Every row gives one point. Two turns around zero, p and q, are shown by what they do to some points. Write where each new point lands after one turn and then the other. Backwards means that the second turn is done in reverse. Each puzzle has new turns, and all numbers are rounded.

Turn p:
[-40  14 -39] -> [-41   8 -39]
[ -1 -38 -14] -> [ -2 -40  -8]
[ 14 -17 -13] -> [ 13 -19 -11]
[23 -8  2] -> [23 -8  2]
[ 4 17 25] -> [ 5 21 22]
[ 0 30 38] -> [ 2 36 33]
Turn q:
[-28 -23   7] -> [-20 -24  20]
[-28  -8  28] -> [-19  -3  36]
[ 40   3 -13] -> [ 34   5 -24]
[ 16  28 -23] -> [  4  21 -33]
Where do these land?
p, then q: [  6 -11  15] -> [12 -2 16]
p, then q: [-39   6  42] -> [-30  20  45]
p, then q: [  6  -9 -27] -> [  2 -20 -21]
q, then p: [ 27  14 -30] -> [ 14   1 -40]

Turn p:
[ -2 -11   9  10  27  35] -> [ 7  7  1  9 25 38]
[ 15 -26  24 -17  15   1] -> [ 25 -13  26 -16  10  14]
[ 34 -25  43  16  24   6] -> [42  2 42 16  7 25]
[ -5  27 -34 -15 -15   0] -> [-14  11 -37 -16 -11 -18]
[-41   6 -25   0 -55  -7] -> [-59 -18 -20  -4 -32 -15]
[ 25 -22   6 -11  -5 -24] -> [ 27 -22  15  -8 -14 -12]
[  5  26  18 -28  -3 -32] -> [  3  16  20 -26  -2 -39]
[ -7  36 -25   5 -28   0] -> [-24  21 -29   2 -24 -18]
[-24 -10 -17  40  39  20] -> [ -7  -4 -20  43  41  23]
Turn q:
[ 12   1 -46   9   1   9] -> [ 11  13 -40  18  12  10]
[ 36  36 -24  -8 -20  -7] -> [ 33  43 -20   3 -17 -11]
[-13 -32   0 -20  24   6] -> [ -4 -32  -4 -21  25   8]
[  6  25  -1  44 -42 -19] -> [ -9  24  -1  43 -45 -14]
[-21  14   8 -26 -12  13] -> [-18  15   4 -32  -6   7]
[-16 -58  35   4  30  26] -> [-12 -59  31  -5  25  34]
[-16 -13  14   2   1 -23] -> [-14 -23   7  -2  -6 -19]
[-10  28  25   9  51   1] -> [-10  13  40   5  44 -19]
[ 22  -1 -11 -14 -33  -6] -> [ 22   7 -19  -9 -31   2]
Where do these land?
q, then p: [-10  12 -19  23  13 -35] -> [ -3 -13  -4  33   9 -34]
q, then p: [ 48 -19  24  11 -12   4] -> [ 28   4  20   9 -39  27]
p, then q: [-28  38 -14  10 -13 -32] -> [-33  -1 -15  10  -6 -48]
p, then q: [39 12 11 17 11 12] -> [ 26  32  12  19 -10   7]
p, then q backwards: [-49 -18   5 -13   2  23] -> [-44 -19   4  -4  17  29]
p, then q: [ 36  -6 -15   5 -12  12] -> [ 22  13 -17   8 -22  20]
p, then q: [-36 -20   8 -52  11  16] -> [ -7 -20   3 -54  36  10]

Turn p:
[ -4 -17  -1  21  12 -24   9  12] -> [-11 -22  -5  26  -1 -19   4  -1]
[-24 -16  38  11  -9 -23 -33  -1] -> [-26 -18  37  10 -16  -2 -29 -23]
[ 23 -23 -20 -27 -29  18   8  21] -> [ 18 -11 -17 -24 -36  17  19  23]
[-30  39  25  29   6  35   4  10] -> [-27  29  13  25  34  35 -16  17]
[ 18 -31 -29  -6  37  17  25 -24] -> [ 16 -31 -33 -24  36  -9  28  -2]
[-21  43 -10 -18 -11  -9 -28  31] -> [-15  45  -4  -1 -25 -10 -36  19]
[ 39  21  26 -27  23 -22   5 -36] -> [ 34  16  39 -21  23 -36  18 -13]
[-31 -17   5 -23  -9  -7  29 -10] -> [-35   0  -2 -16  -9   0  32 -16]
[ 31   1 -34  41 -21  15 -19  -4] -> [ 47  -8 -29  26  -5  25 -20  -6]
Turn q:
[ -4  25  89 -15 -11 -12 -50 -42] -> [-27  68  42  -8  -1 -44  -9 -64]
[-15  26 -30 -24  15  19  13  15] -> [-15  11 -31 -13  12  29   9  29]
[-12 -29 -33  11 -12  17  -2   4] -> [ -2 -34 -11  12 -21  26  -9   1]
[ 28 -12 -33   3 -10  18  34   4] -> [ 31 -23  -7   7  -7  28  30  17]
[ -2  18  27  15 -21  14  18  29] -> [ -7  19  31  11 -16  -5  11  35]
[-2 32 -8 19  1 -6  0 -5] -> [  4  20 -15  25   9  -8  -4  11]
[-12 -42  11 -20   2 -59 -14 -32] -> [ -7 -35 -12 -25   1 -51  -6 -50]
[ -3 -22  -9  13  29  12  14   0] -> [ -2 -30   8   7  25  17  -2   4]
[ 21   6 -16  -2   7  -4 -13  28] -> [ 25   5  -6 -16   0   7 -20  20]
Where do these land?
p, then q: [ -8   4  37 -23 -57 -48  -8  28] -> [-21  30  25  24 -60 -43  22  -2]
p, then q: [-18 -15   1 -10  21  12  14   3] -> [-24 -20  -9 -14  10   4   0   9]
q, then p: [-24  14 -41 -15  10  -1   0 -32] -> [ -2   3 -57  -5  17   3  -1 -13]
q, then p: [ 26  10  20 -41  -5 -54 -19  20] -> [ 19  32  14 -30 -35 -53   8  -3]
q, then p backwards: [ -2   6  -4   6   8  16  18 -41] -> [ -9   0   0  28  -3   1  33 -22]
q, then p: [ -6  11  21  25  -2  16 -31  -3] -> [  1  15  23  15  12  13 -32 -13]
q, then p: [-13  35  -6  27  15   9  19  -1] -> [-11   1 -16  36  22  -4 -14  22]
q, then p: [ 37 -64 -12  38  19  13   4  29] -> [ 25 -72  39 -17  -4  19  -6  20]
p, then q backwards: [  8  -1 -15  -6  -8  38   3  -2] -> [ 14   6 -27 -20  11  17   2  11]
